Each row of a before or after table is a point. The points were changed in one or more steps. Then noise was added and the rows were shuffled. The steps act on how far a point lies along the listed directions, d1 being the first. Write out the steps. A step turns or swaps two directions, mirrors them in a line or flattens them onto one, adds a multiple of one to another, or multiplies one. Angles are multiples of 10 degrees, from the lower direction toward the higher: turns from -170 to 170, lines from 10 to 170 but not 90. Use the fewest steps. Two steps may share a direction if one is a turn and the other turns, adds or multiplies; they go together, in the order done. Otherwise the lowest direction goes first.

Directions:
(1): [ 34   1 -53]
(2): [50 20 33]
(3): [-17  60 -10]
Before:
[[-11  26  12]
 [-48 -30  35]
 [ 38  -7  -9]
 [  3 -12  30]
 [-33  20   7]
 [-42  34  38]
 [-30  -9  32]
 [-33  33 -31]
 [ -7 -28 -24]
 [-27  60  59]
 [ 22  -4 -17]
 [-24   0 -39]
 [-28   0  -6]]
After (13 x 3):
[[-47  27  -1]
 [  1 -17   3]
 [-34  48  -7]
 [-20   7   0]
 [ 23  -1  -3]
 [ 38  -5  -3]
 [-28   1   2]
 [-34  18   0]
 [-50 -35  11]
 [ -5 -22   4]
 [-32 -13   6]
 [-31  38  -5]
 [-12  23  -4]]
Steps: flatten d1 and d2 onto the line at 50 degrees

Directions:
(1): [-46  -3  10 -40  42  -8]
(2): [ 28 -60   4 -13   7 -31]
(3): [ -2 -27 -39  17  30  46]
(4): [ 12  26 -54  -3  17 -40]
(5): [  7  -2 -24 -56 -37  22]
Before:
[[  3  -9  -6  14  12  17]
 [ 21   9 -14 -13 -17 -22]
 [ -9 -18 -25 -14  11  17]
 [  7  -8   3   3   6 -23]
 [ -4  14  10  -7  19 -21]
 [  9   5 -18  19   2  -1]
 [ -8  18  15  15   5   1]
 [ -5   1  14  22  17  -8]]
After (8 x 6):
[[ -7  26   8 -16 -19   7]
 [ 18 -13  -8  32 -18  34]
 [-27 -38 -36  12  60  31]
 [  7 -16  24 -15 -13 -17]
 [  8 -21 -36  11  14  43]
 [-24  13  44 -42   9 -18]
 [ -4  -3   3 -27 -14  14]
 [ 27   7  41  27 -28 -32]]
Steps: multiply d1 by 2.5; multiply d2 by 1.3; multiply d3 by 2.5; turn d4 and d5 by -150 degrees

Directions:
(1): [-17  12  41   5 -15 -18 -20  58  45   5   9]
(2): [-19   2   6 -34  24  36 -57 -33  28   0   9]
(3): [-11  59   4  22  31  28  16   3   5  21 -45]
(4): [ -7  11 -60   0 -16   1  10   3  33  50  32]
(5): [ -9 -25  36  11 -47  10   4 -35   3  48 -26]
Before:
[[ 13 -42  30 -15  -6 -15 -19   1 -14 -49  11]
 [ -9 -19  39  -1  -3 -21 -18  36   6 -23 -10]
 [  9  -2  -8 -10   6 -15   2   6 -13 -15 -17]
 [-17  41  -2  20  23  20   5   4   6   9 -35]
 [ 19 -34   9  -8  -2 -33   8  33 -27 -41  25]
 [-13   7  34  13 -19 -12   8  36   9  11 -11]
 [  1 -14   1  10  14  -3  -8 -28 -23  -3 -20]
 [ -3  -6   7  17   4 -29   0  19 -10  -6  -1]
 [ -2 -16  58   2   6 -11  -6   1 -20 -28 -43]]
After (9 x 11):
[[ -4 -24   7  -7 -13  15   3 -41 -26  11 -12]
 [-10 -20   4  11 -12 -15  -8 -12  -2  22  -3]
 [  0 -11   1  -9 -16 -20  -4  13   8   4  -8]
 [  4 -13 -13  12   8 -32  -4  18  -9 -14  10]
 [  3 -29 -36 -15 -27 -10  -9   0  27  18  44]
 [ -9 -44 -15 -19 -17   4 -20 -32   4  19   8]
 [ -8 -28  -8  -4 -42  -7   2   7  25  54  27]
 [ -5 -10  40   4  11   0 -15  -4 -21 -41 -25]
 [  9 -59 -13 -22 -20 -28  -7 -17 -15 -17  23]]
Steps: turn d1 and d5 by 120 degrees; turn d2 and d5 by -50 degrees; turn d3 and d4 by -90 degrees

Directions:
(1): [ 23  60   4   2 -12  31  24   2 -25  33  47  -3  -8 -16]
(2): [ 40 -16  28  12 -22 -22 -32  57  17  16  27  13  19  15]
(3): [ -8 -10  44  21  -1 -46  -9 -47   1  -7  40 -20 -13 -29]
(4): [ 42  -2 -35  -3 -37 -19 -13 -33 -32 -30   7  38 -18  21]
(5): [ 29  19  38  22   0  -1  -9   0 -16  10 -56 -27 -47  21]
Before (8 x 14):
[[-16   5  15   6   5  19 -17  34  17  16  -1  -5   8   0]
 [ 13 -12  20  17  -5 -17 -21   6  16  -2 -14 -13 -12   5]
 [  2 -14  17   8   6  -8 -10 -15  -6 -10 -36  -9 -16  10]
 [ 12   2  13  14  -6  -6  -6 -10 -10   5 -14 -14 -25   2]
 [ -9 -18  30  15  17 -11   1  -7  11  -6 -35 -31  -1   4]
 [ 10 -11   1  -1   0  -2 -15   2   8  -5 -42  -4 -14  11]
 [ 16  60   8   8 -10  24  34 -29 -29  19  15 -19 -32 -10]
 [ -7 -17   3   4   0 -11  -5   4  17  -1  19  -4  21  -6]]
After (8 x 14):
[[  0  -9  -9   1  -6   0  -8  16  21   2  21   5  16  -7]
 [-18  -6  -6  -2   4   4   6   2   9   9  24  -4  13 -18]
 [-14 -15 -19 -16   6  10  -3  14  22   0  -7   6  20  -6]
 [-22 -12 -11 -11  12  12   7   2   7  -3   7   6  23  -8]
 [ 25   1   4  11 -14  -8  -9  -1  -5   0  -2  -1  -6  12]
 [  8  -7 -15   1 -22  -2 -29   5  -3 -12  13  27   2  12]
 [-26  21   7   1   4   1  30 -38   0   5  43 -18   1 -32]
 [ -2 -13 -27  -9  -4   2  12 -10   1 -16  16  12  28   0]]
Steps: flatten d1 and d3 onto the line at 50 degrees; turn d4 and d5 by 160 degrees

Directions:
(1): [ 17   9  31 -14 -19 -10  40 -18 -39 -33 -23   7 -23 -59 -47  10  17   2
   4 -29 -11  24   3 -21]
(2): [-50  32  21  18  16  16 -23   7 -53  11 -26   9   1 -10  40  10 -20 -30
 -17 -20  22  27  41   9]
(3): [ 30   8 -17 -60  30 -10   4 -24   9  35  16  20  40 -38  26  17  -7   6
  -7 -16 -36  13  27  29]
(4): [-20   9 -26   7 -57  -8  22 -15  14 -58   7 -25  37   0  36   4   6 -22
  17 -40  -6  -9   2  34]
(5): [-11 -35 -30 -17 -40  -2 -31 -25   9  30 -37 -20   4 -18 -16 -27 -10 -14
 -56 -10  16  33 -31   4]
Before (14 x 24):
[[-15  21  16  37  18   9 -15  27 -15 -16   3   3 -20  32  18   4   6   2
   19  15  21 -16  18  -5]
 [-23  18  -7   4   9   2 -14   7 -21   2   1  -7  31   0  52   6 -23 -20
    3 -15  -4  12  32  21]
 [-11  -6  11  16   2   2 -14  23 -12   5  -7  -9 -20  18 -21 -10  -3   0
  -19  18  12   1  -2 -20]
 [ -3   1   2  17   0  -4  -4  12   8 -11  14  -1  13  28   9  -8   2  -7
    7  12  -4 -21  -5  13]
 [ 15  -6 -11 -14   1  -1  -4  -5  11   3  -1   9  13  -1   1  -5   5   2
   -6   7  -6  -7  -8   1]
 [  0   7  -3   4  -3  -2  18   1   4 -24  11   2   7   1   9   1   5   7
   19   4 -12 -26  11   7]
 [-17   6  14  24 -14   3 -11   7  -5  -6  -8  -9 -17  13   1  -7   4 -10
   10  -8  13   1  -5  -9]
 [  2   4  10  -7 -18  -7   0 -10 -13   1  -5   8   0 -18  -7  11   2  -9
  -14 -15  -9   8  -1  -4]
 [-27   7   6  24 -12   9 -14   7 -25 -20  -5 -13  -1   1  35  -6   2 -26
   -1 -10  14  -1   6   6]
 [ -4   0  12  32  38   0  -9  27  10  20  12   6 -14  43  -6 -14  -2  13
   27  34  12 -18   3 -14]
 [-25  19 -15  14   3  10 -24   8  -4  10 -10  -4  13  14  39   2  -7 -15
   -5  -5  11   1  26  24]
 [ -7   5 -18  15   2   1  -3   5  19 -13  16 -14  19  33  31   0   4  -3
   25   8   8 -12   5  25]
 [-37  35  14  42  10   7 -10  20 -26 -12   5   8   7  30  45  15 -11 -25
   17  -7  20  -5  33  11]
 [  4  -9  -1 -12  21 -12  -7  11  21  21  15  -1  -1  15  -1  -3   3  12
    2   6 -14  -4  -3  -1]]
After, 14 rows:
[[  4  -9   6   3 -31  -4  10  -8 -18 -33  -7 -15 -13 -27  -8 -10  22 -12
    2 -15  -1   4 -17  -6]
 [  7  -7   1  -8  22 -12  -2  13  21  13  18   0  -1  20  -3  -2   6  16
    9   5 -15  -9  -1  -3]
 [ -6   5  15  18 -18  -1  -2   3  -3 -12  -8  -9 -20   7 -13  -7   8  -8
   10  -7  11   4  -9 -16]
 [ -6   8  10  -4  -8  -3 -15  -7 -14  13  -7  11   5 -10   6  13  -4 -14
  -22 -10  -5   9   6  -1]
 [ 15  -9 -23   1 -23 -10  17  -9  26 -30   9 -18  14  10  -2  -5  16   4
   23  -2  -2 -10 -15  17]
 [  0  -3  19  14   4   0  -1  22 -11  -6  -2 -10 -25  17 -28  -7   3   6
   -7  21   8  -4  -3 -24]
 [ 10  -1  17  35  17  -9  20  22  14 -18  18  -2 -18  35 -29 -10  14  18
   48  24   3 -29 -12 -19]
 [ 28  -1  -7 -15 -26  -9  22 -13   8 -24 -11  -9  -4 -28 -33  -1  20  12
    9 -13 -14   2  -8   2]
 [  9  12  16  32 -17  -3  18  17  -5 -54   6  -4 -30  15 -20   5  25  14
   34   5   6 -20  -7 -15]
 [ 12  -5 -11 -14   9   2 -13  -4  11   9  -2  13  14   2   8  -2   4  -2
   -7   9  -5  -8  -3   3]
 [  7  -7  -1  14 -14  -9   7   7  10 -23  11  -6  12  16  -9 -10   9  -3
   10   9  -7 -20 -17   8]
 [ 15  10  15  16 -41 -16  48  -7 -12 -62   2  -4 -11 -16 -34   9  19   0
   33 -22  -7  -3 -12 -10]
 [ 27  -5  -4 -26 -24 -16  28 -16  -9 -27  -4 -13  14 -42 -16   0   5   2
   10 -22 -28  16  -3   3]
 [-10   7 -14   7 -12  -2  10  -1   6 -24   5  -6  15   7  19  -1   1  -3
   10  -1  -5 -23   8  13]]
Steps: swap d1 and d2; turn d4 and d5 by 30 degrees; add 0.3 times d5 to d3

Directions:
(1): [ -9 -34 -18  -8  24  33 -21 -16 -19   0  15   3   1  14  -9 -11   8 -17
  58   6 -22 -30  18  13 -15 -20   0   7 -27  32   3 -28   7  12 -14 -18
 -11 -23  27  12  46  -7  -9  21 -36 -41   1  14]
(2): [ 12  -3  -2 -14  43   8   7 -30  -7   7 -15  60  16 -13   6   4  -4  13
  18 -34   7  26  11 -11  13   1  31   9 -38  12   3  14 -18 -12  -5  31
  22  16 -44  -6 -13  28 -16  38  22 -31  18 -18]
(3): [ 12  24 -14 -42  13   0 -32  15 -43  -6   9  -6 -21   5   3  -8  16 -21
 -24  -2 -42  -9   8  12 -27 -16   1  16   3  19  -5  27  26  -9  31 -23
  -2  45 -35  12 -20  11 -33  -9  13  -9 -45  13]
Before (11 x 48):
[[  4  22  -5  -3 -16  -3  -6  17  -9  -4  -1 -13 -20   6 -12  -5   3 -11
  -28  15 -19  -8  -5   5 -13  -1 -14  -2  14  -6 -12   5  15  -6   7  -8
   -4  13  -7   7 -16  -4  -3 -22  -9  12 -15   8]
 [-11  -5  -1   9   0   5   6  -1   4  -3   1  -6   3   9  -8  -6   7   1
    2   7   2  -6  -3   3  13  -7   0  -4   0  -7   0   1 -14  -6  -3  -2
   -4 -12   9  -2  -4  -9  10   1  -4   2   6   4]
 [-10  -5  11  21 -22  -9  21   2  36  14 -14  -8  -3   2  -5  12 -12  11
   -2   4  27   2 -12  -7   5   7   4   0   7 -23   9 -12 -12  13 -13   5
    6 -17  14  -7   6 -10  16  -8  -7   9  13   6]
 [-10   5  19  31 -48 -19  31  18  38   0 -11 -29  -2   6   0  10 -18   3
  -33  17  28   6 -20  -1  22  13 -16 -19  46 -38   0 -11 -13   2   0   6
   -6 -24  27 -13  -9 -22  37 -29  -9  46   8  -8]
 [ -3 -35  15  20   5  13   9 -17  18   0 -10  15   6  -2  -6   2   1   3
   49   7   7 -13   6   5   5 -16  -1 -13 -29   1   9 -19 -20  22 -37  12
   -5 -39  25   3  28 -11   7  22 -25 -19  28  -3]
 [  3   4  -8 -25  23  19 -12  -9 -21   6 -14  20   3   1   7  -7   2  -7
    4 -17 -17   4  16   8 -10 -15  16   8 -11  16   6   6   7   1   4   4
   17   8 -24  14  -7   9 -15  19   2 -24  -5   7]
 [  4  -1  -4  -5   3   9  -1   5  -4  -2   6   0   1  -5  -2   2   2   5
   17   3   3  -2   9   6  -3  -3   4  10 -13   9  -3 -11  -5   4  14   0
    0  -3   1  -4   3  -6  -2   3  -1  -8   1   4]
 [  4  -9  -1   3   8   5  12 -16  15   3 -11  22  20 -11  14  -1 -15   1
   15 -20  25  23   9  -1  11   6  10   3 -12   2   9   3 -22  -1  -9  21
    9  -5   6   0   2  -3   5  22   6  -5  16  -8]
 [ 12 -20  -7 -28  41  23 -19 -25 -30   1   8  26   0  -2   0 -12  14  -6
   40  -9 -25 -15  15  -3 -13 -16  23  17 -42  34  -3 -12   3   6   2 -13
    9  16 -16   7   7  16 -27  20  -4 -41  -2   2]
 [-11 -15   7  37 -27  -4  26   3  41   6  -2 -16  16  -7   5  -2 -12  11
    1  10  33   2  -6  -9  28   9 -25 -13   8 -24  -1 -34 -22   6 -36  13
   -4 -40  43  -1  29 -16  39  -5 -23  30  31  -5]
 [-13  -9 -10   9 -17  10 -18  10  -1  -8   9 -29  -6  16  -5  -5  -1 -12
    5  27 -14 -12   2   2  -4 -20 -16   3  16   7  -3 -16  14  10  -8 -28
  -18 -18  23  14  20 -14   7  -1  -9  14  -2   8]]
After, 11 rows:
[[-21 -23  11  38 -44   2  23  11  38  -1   1 -37   0  15  -8   4 -14  -5
    7  27  23 -18 -12   6  14   4 -22 -19  36 -24   2 -37 -11  15 -16  -6
  -17 -54  61  -9  27 -35  43 -19 -39  27  16   0]
 [ -5   5  14  35 -41 -17  29  19  45   5  -7 -24   9 -13   9   1 -14  14
  -31  11  35  10 -13 -12  27  16 -28 -16  28 -37  -4 -17 -19   0 -25  13
    0 -23  31  -6   7 -14  39 -24  -9  52  21  -7]
 [ -4  -1 -10   3  -9  13 -10   8 -11  -4   8 -17 -18  13 -18  -7   4 -17
    5  21 -23 -24  -2  10 -17  -9 -19  -4   6   5  -9 -15  16   3  -5 -17
  -12  -9  18  12  11 -12   0 -16 -31  -6  -7  13]
 [  7  10  -1  -7  -3   0   0   8  -4  -3   3  -2  -2  -9   0   4   1   9
   -1   1   6   6   4   3  -3   1   6   8  -6   2  -6  -2  -3   1  21   4
    3   7  -9  -8 -10  -2  -3  -1  11   0  -3   3]
 [ 23  16   4 -35  30  -3 -12 -11 -27   0  -7  33  -3 -15  11  -4  11   3
  -13 -20 -17  12   2 -11  -5  -3  29  18 -25  12  -8  24   1  -9  22  -1
   21  51 -59  -1 -41  29 -31   4  34 -15 -16  -7]
 [  7  -1   1  -1  11  -1  15 -15  16   3 -14  26  21 -16  16   2 -16   4
    4 -26  29  31   7  -4  14   7  15   6 -11  -2   8  11 -25  -7  -7  25
   13   4  -7  -3 -10   2   3  22  16  -3  15 -11]
 [ 13  20  32  10 -18 -29  23   8  21  -3 -25   9  -7 -21   8  15   0  16
  -37  -3  16  22 -13  -7  12   1  -1 -13   4 -33   3  30 -18   3  -6  26
    7  13 -29  -8 -41   4   2  -8  27  28   7 -14]
 [  6  10  -5 -27  24  15 -11 -10 -21   5 -17  24   4  -3   9  -6   2  -5
   -3 -22 -17  11  14   9  -7 -11  18  10 -13  15   6  13   6  -2   7  10
   21  14 -34  12 -17  15 -17  20  13 -22  -4   4]
 [-10   4   0   9  -5   1   6   2   5  -2  -1 -10   0   7  -2  -5   7   1
   -9   6   3  -3  -7   3  15  -3  -3  -4   5 -10   0   7 -15  -9   4  -1
   -4  -7   5  -4 -12  -7  10  -5   1   9   1   4]
 [-11  -4  12  21 -25  -9  22   3  35  14 -14 -12  -4   2  -4  13 -11   9
   -3   6  26   1 -12  -6   4   6   2   1   8 -23  11 -13 -12  16 -12   3
    6 -18  17  -8   6 -10  17 -10  -6   9  14   8]
 [ -7  12  -4   7 -34  -5 -15  24   2 -10   5 -41 -12  11  -1  -1  -4  -8
  -31  29 -13   0  -7  -2  -2 -13 -21   1  36  -7  -6   2  17   4   5 -29
  -17  -2  10  13  -4 -13   8 -18   9  36 -14   5]]
Steps: mirror d1 and d3 in the line at 70 degrees; multiply d2 by 1.3
